Each row of a before or after table is a point. The points were changed in one or more steps. Then noise was added and the rows were shuffled. The steps act on columns, c1 being the first. Write out the steps. A step turns or swaps two columns, mirrors them in a line or flattens them onto one, adds a multiple of one to another, or multiplies or shifts one. Angles are multiples of 10 degrees, from the lower column toward the higher: turns from -170 to 170, lines from 10 to 170 but not 90. Use the fewest steps. Two steps may share a column if one is a turn and the other turns, adds or multiplies; they go together, in the order done. Otherwise the lowest column goes first.
In the rows, zero is written as 128.

Before (12 x 2)
[[ 86 117]
 [143 169]
 [128 184]
 [ 87 128]
 [134 117]
 [ 77 133]
 [163 146]
 [ 98 158]
 [123 120]
 [158 116]
 [156 130]
 [ 80 177]]
After (12 x 2)
[[112 155]
 [133  84]
 [169 109]
 [161 102]
 [165  91]
 [132 139]
 [134  59]
 [137 133]
 [108 143]
 [ 90 107]
 [ 91 137]
 [ 92  88]]
Steps: turn c1 and c2 by 140 degrees

Before (14 x 4)
[[140 133 131 148]
 [113 128 154  92]
 [118 152 119  88]
 [128 162 146  71]
 [114  81 138 120]
 [139 162 160 125]
 [106 146 127 157]
 [187 160 107 100]
 [102 149 161  81]
 [129   7 145 119]
 [105  69 108 118]
 [111 163 118  93]
 [157 107 167  92]
 [102 128 161  90]]
After (14 x 4)
[[117 137 118  87]
 [110 142 116  93]
 [108 134 127 155]
 [106 104 109 117]
 [158 120 166  93]
 [137 141 160 124]
 [112 129 154  91]
 [127 141 146  69]
 [142 129 132 151]
 [101 136 160  83]
 [187 142 108  99]
 [114 109 138 119]
 [127  81 145 119]
 [102 127 159  89]]
Steps: multiply c2 by 0.4

Before (11 x 8)
[[112 185 131  74 168 146 116  85]
 [101  99 138  79 125 172 125 159]
 [ 79 129 138 121 111 148 135 133]
 [171 125 129 142 153  91 126 138]
 [153 180 108  91 192 129  69 110]
 [ 98 107 172 130 148  87  96  94]
 [160 137 166  63  97  96 159 148]
 [167 114  96 144 194 157 129 115]
 [132 155 177 157 137 149 147 107]
 [155 142 103 156 107 179 136  98]
 [124  94 173 152 177 131  96 108]]
After (11 x 8)
[[105 151 105  79 125 171 114 130]
 [ 96 135  72 127 150  91 107 134]
 [161 107  99  65  94  96 148 115]
 [166 154 155 137 195 155 133 127]
 [ 80 124 117 122 107 148 132 122]
 [123 146  74 152 176 128 108 134]
 [111  71 142  71 165 146 130 125]
 [169 126 129 138 153  93 126 133]
 [156  86 160  88 190 132  82 142]
 [156 125 159 152 105 180 143 128]
 [128  84  92 158 136 149 154 118]]
Steps: turn c2 and c3 by 160 degrees; flatten c7 and c8 onto the line at 160 degrees

Before (8 x 11)
[[138 130 124  89 135 176 132 155 162 151 159]
 [158 133 136 196 146 149 205 103 110 125 111]
 [127 129  84 107 153 107 143 117 117 105 125]
 [145 141 106 125 101 139 117 100 119 125 117]
 [194 201  81 157 134  88  83 140 120 164  79]
 [152 185 135 162 124 108 108 193 103 123  97]
 [ 83 124 107 112 138 129 132 150 142 178 122]
 [154 157 105 123  89 116 183 130 136 156 120]]
After (8 x 11)
[[151 185 136 164 125 109 108 192 150 124  89]
 [194 200  82 158 134  89  84 141 157 165  98]
 [138 130 125  89 135 176 131 155 108 150 173]
 [ 82 122 108 111 139 129 132 150 126 178 137]
 [128 130  84 108 153 106 144 117  88 103 117]
 [157 132 135 195 147 148 204 103 106 126 104]
 [155 158 104 124  90 117 185 130 199 158 131]
 [146 140 105 122 101 137 117 101 174 125 115]]
Steps: turn c9 and c11 by 60 degrees; add -1.5 times c5 to c9

Before (9 x 14)
[[153 141 113 146 126 143 133 134 142 132 100 135 139 150]
 [120 143 152 126 132 116 122 149 102 135 154 136 131 109]
 [128 115 123 121 149 139 133 144 130 130 121 143 161 131]
 [165 124 149 110 129 124 125 128 116 110 136 155 112 126]
 [107 123 159 127 132 116 144 156  92 124 141 129 139 136]
 [138 133 135  94 117 130 144 162 140 123 159 122 134 142]
 [120 127 161 127 141 131 148 128  88 116 158 144 138 112]
 [120 119 149 116 144 140 114  96 153 121 126 149 138 144]
 [143 129 112 106 143 154 136 158 103 157 126 120 148 134]]
After (9 x 14)
[[125 115 132 112 150 137 134 173 134 121 155 126 108 131]
 [123 133 117 116 116 126 144 191 164 123 109 161 103 142]
 [ 98 141 129 131 127 141 133 164 171 119 156 109 138 150]
 [152 128 104 114 140 121 148 157   8 118 111 120 101 112]
 [162 122 112 127 132 117 144 186  20 135 126 128 111 136]
 [147 143 112 120 132 126 121 179  50 142 110 125 108 109]
 [107 129 134 124 144 167 136 188  53 127 143 151 114 134]
 [106 124  91  95 129 112 125 158  91 119 112 131 136 126]
 [146 119 114 104 144 130 114 125 203 115 135 128 122 144]]
Steps: turn c1 and c3 by -150 degrees; mirror c4 and c12 in the line at 150 degrees; turn c6 and c10 by -50 degrees; shift c8 by 30; multiply c9 by 3; turn c11 and c13 by -140 degrees

Before (11 x 20)
[[145 129 116 129 162 135 141 123 141 108 117 157 168  85 133 159  86 112
   95 136]
 [143 136 147 136  97 141 101 121 100 121 108 139 160  64  93 193  59  94
  126 108]
 [176 159 119 192 108 153 105 118 163 165 214 111 157 181 166  87 118 170
  107 120]
 [117 160 150 123 108  90 121 118 117 153  84 169 145  83 122 183 102  81
  102 139]
 [127 148 150 103 126 136 142 111 122 128 144 171 147  99  82 138 110  97
  124 103]
 [126 113 128 117 101 128 131 120 167 114  99 152 114 119 122 145  71  84
   96  98]
 [147 102 108 144  94 110 133 142 132 119 118 180 168  98 107 170 125  77
  111 104]
 [187 159 139 179  96 135 101 109 156 103 157 115 164 173 126  71 139 198
   89 132]
 [ 99 143 125 157 129 107 131 132  85 102 114 151 154 117 102 152  75  72
  103 112]
 [199 147 104 159  92 158 163 112 134 131 175  79 127 188 150 101 148 176
   95 139]
 [191 117 115 170 131 161 139  76 151 137 112 112 134 141 152  73 155  83
  100 104]]
After (11 x 20)
[[ 85 158 120 153 108 152 105 129 164 165 213 111 157 182 127  75 108 183
  107 116]
 [ 80 117 114 145 131 162 139 123 151 137 112 111 134 141 128  56  87  70
   99  71]
 [118 113 127 123 102 127 131 150 167 113  98 151 114 119 128 150 149  71
   96 106]
 [101 135 147 131  98 142 102 141 100 123 108 139 160  64 128 213 145  84
  126 112]
 [111 102 109 135  94 111 133 155 133 119 119 179 167  98 128 182 119  62
  110 127]
 [143 143 125 139 129 107 131 145  85 103 114 151 154 117 127 159 160  55
  102 123]
 [ 79 160 139 147  96 135 100 115 157 102 157 115 164 173 128  55  94 218
   89 113]
 [ 71 147 104 141  91 158 163 110 134 132 176  80 127 188 128  93  85 189
   95 120]
 [103 129 115 129 162 135 142 118 141 107 117 158 168  84 127 168 134 106
   95 127]
 [125 148 150 118 125 136 142 141 122 128 144 171 147  99 128 141 135  88
  124 100]
 [132 160 151 126 107  89 121 114 116 153  84 169 145  83 128 199 142  67
  103 125]]
Steps: multiply c17 by 0.4; turn c1 and c17 by -150 degrees; multiply c4 by 0.4; turn c8 and c20 by 60 degrees; multiply c15 by 0; multiply c16 by 1.3; multiply c18 by 1.3
